Each row is a point. A path goes straight from each point to the next, and from the last back to the first. The post is the endless flat space through its rows: a point in 2 columns, a line in 3, a plane in 4, and so on, so that a path can go around it. Count how often the path circles the post. Going back the other way cancels.

Post (2 x 3)
[[-35  21  24]
 [ 18 -23 -33]]
Path (20 x 3)
[[  54  -30    1]
 [ -15  -19   40]
 [-105  -12   28]
 [ -64    4  -61]
 [ -60   86   23]
 [ -20   -2  -45]
 [-101  -10   11]
 [ -80   -5   51]
 [ -67   27    1]
 [ -21   35  -49]
 [ -42   -2  -35]
 [ -51  -43    5]
 [   7  -59   34]
 [  40  -67   -6]
 [ -16  -30  -14]
 [ -50    5  -15]
 [  32  -20  -66]
 [  20    4  -30]
 [  11   19   44]
 [  40  -61   30]]
Times around: 1

Post (8 x 9)
[[ -18  -37   43  -33   22   36   -3    1  -20]
 [  -3   41   48   13   -6  -14   13   21  -14]
 [ -35   -4   35    9   39  -26   20   46   12]
 [  -1    2   25   29   -3    4   -2   28   30]
 [  32  -27  -18  -16  -20   -1   33   -2  -25]
 [ -10    6  -13  -38   38  -15  -33   -8   12]
 [  89  -31  -17  -19   10   59  110 -121  -26]
 [   0   54  -23   39   13    8  -13   31  -23]]
Path (23 x 9)
[[ 65   4 -11 -24  16  15  51 -50  73]
 [ 35  16  64  -5   2 -26  37  13  32]
 [ 18 -32   7 -12 -18  46  -5  17 -83]
 [-28  39  52  55   3  22  22 -12 -42]
 [ 14 -16 -13 -17 -42  20 -12 -20   3]
 [ 47  22 -23  28 -26  13  59   4  23]
 [  3 -50  17 -13  82  20  12  50  28]
 [ 39   0 -34  -1  66  26  30 -69  11]
 [-32 -10  42  42  30  15  12 -17   7]
 [-43  38  44 -46  41  -8 -24 -19   0]
 [-28  46  -6  -8  69  10 -15  19   3]
 [ 58 -14  -1 -23  -5   2  26  15   3]
 [ 57  28  18   1 -20  38  56  22  18]
 [ -3  53  40  47 -23  22 -11  30  19]
 [ 20  34 -49  39 -18 -26  51 -23 -49]
 [ 14   0  32  12  11  23 -32 -31  23]
 [ 17  52  -3  65  28   6  15  28   9]
 [ 40  -3  17  -5  44  26  55  12  41]
 [ 31   8 -25 -22 -23  43  15 -16 -29]
 [  3 -29 -17  11   2  60   8  -8 -48]
 [ -6 -58  10  18  18  -7  15  20  15]
 [  9 -30  81  30   7  -4  36  48 -16]
 [ 59 -44  40 -30 -47  17  47  30  11]]
Times around: 0

Post (13 x 14)
[[-36  37  -8  76 -21   6 -18 -40 -18 -28  40 -27  33 -39]
 [ -1 -19 -64  33  58   8  -4  33  28   0   5  35 -25  13]
 [-43  58 -16 -19  -7 -41  30 -23  -6  23  36  -7 -22 -32]
 [-10  23  -3  55 -16  27  -4  11   4   7   7  -7  -6  41]
 [-37  -6   3  22  13 -15 -16  16  26  18  14   3   0   3]
 [-34   6   9  11 -49 -16  12  -5 -44   7  60  66   1  33]
 [  3 -38  31   0  22  49 -19  46  -9 -17  80 -10 -13 -12]
 [ 10   9  -2  27 -20 -19 -29 -48 -25 -38  30  53 -28 -23]
 [  7  22 -25  49  24   8 -11 -41  13  28  -8 -22  25   2]
 [ 40  32 -21 -24 -31  -1  36  -9  14 -59  39  18   2  25]
 [-21  -4  -4 -36  23 -40   5  11 -46 -15  21   4 -24 -41]
 [ 38  -6   3  -2 -31 -35 -26   8 -46 -18  66  12 -13  16]
 [-35  11 -24 -31 -20  56 -20  35   9 -13  48  -3   8   0]]
Path (26 x 14)
[[-30   5  -1  21  -7  21 -14  15  15  26  56   7   1 -25]
 [ -3  15 -94  -5 -12  18  -1 -10  17 -58  16  40 -38 -41]
 [-41   1 -32  17   6  16   9 -11 -15 -14  44   0  24 -15]
 [-16 -15  11 -28 -28  34  21 -20  25 -11  49  15  24  17]
 [-30  12 -84 -15 -24  56 -34   5  36 -27 -23 -24  10 -46]
 [ 35   9 -37  53  10  45 -21 -13 -21  27  28   0 -69   8]
 [-64   7 -58  44   3  48  16  -9  33   6  47  36  -2  39]
 [ -2 -28  -4  -3  59   1 -60 -16 -29 -16  23  17 -40 -39]
 [ 16 -43  56  11  52 -46 -40 -35 -20  11   8  66 -49 -36]
 [-11  16   1   0 -16  18 -19  33  -6 -36  -3  12 -15   1]
 [  7  32  -6 -13  32 -54  -7   6  62 -14  43 -26  -8 -49]
 [ -5  -1   0   4   8  -2  44  19   7 -15  52  28   9 -12]
 [ 18 -36  28   3 -72  77 -42 -50 -30 -52  40  69   9  -8]
 [ 19 -15   7  -4 -14  20  15  -2   5  -3  62  21 -40  60]
 [  6 -28  -8   5   7 -41   2 -35 -23 -21  58  16 -29   6]
 [-14  -3  43 -19 -14 -16 -15 -46  -5 -17   8  23 -52  -2]
 [-15 -15 -13  37  13  -4 -38  14  18 -19 121  43   1  23]
 [ 34 -35  13  10  33  -4 -44 -13 -85 -17   3  80 -20  -6]
 [ 12  -7  26 -33  18 -21 -17   7 -35 -25  15  17  -2 -58]
 [-26  13 -34   7 -26   2   9  10 -24   9  74 -17  41  -5]
 [-47  16 -37  35 -19 -10  20  19  -8  -3 -13 -56 -13  25]
 [-12  11 -55 -10 -14  -3 -25   5  13  12  83  -6 -57   4]
 [-23  25  17  29 -28  32  17  -4  68 -11  17   8 -19  33]
 [-43  -2  -4  29  22 -13  10   7  45 -29  37  25 -52  34]
 [ -9  18  -8  56  26 -15   5  -9 -37 -35 -10  33 -17  15]
 [-53  68 -60  20  18   8  40  26 -13 -33  -3  57   5 -12]]
Times around: 3
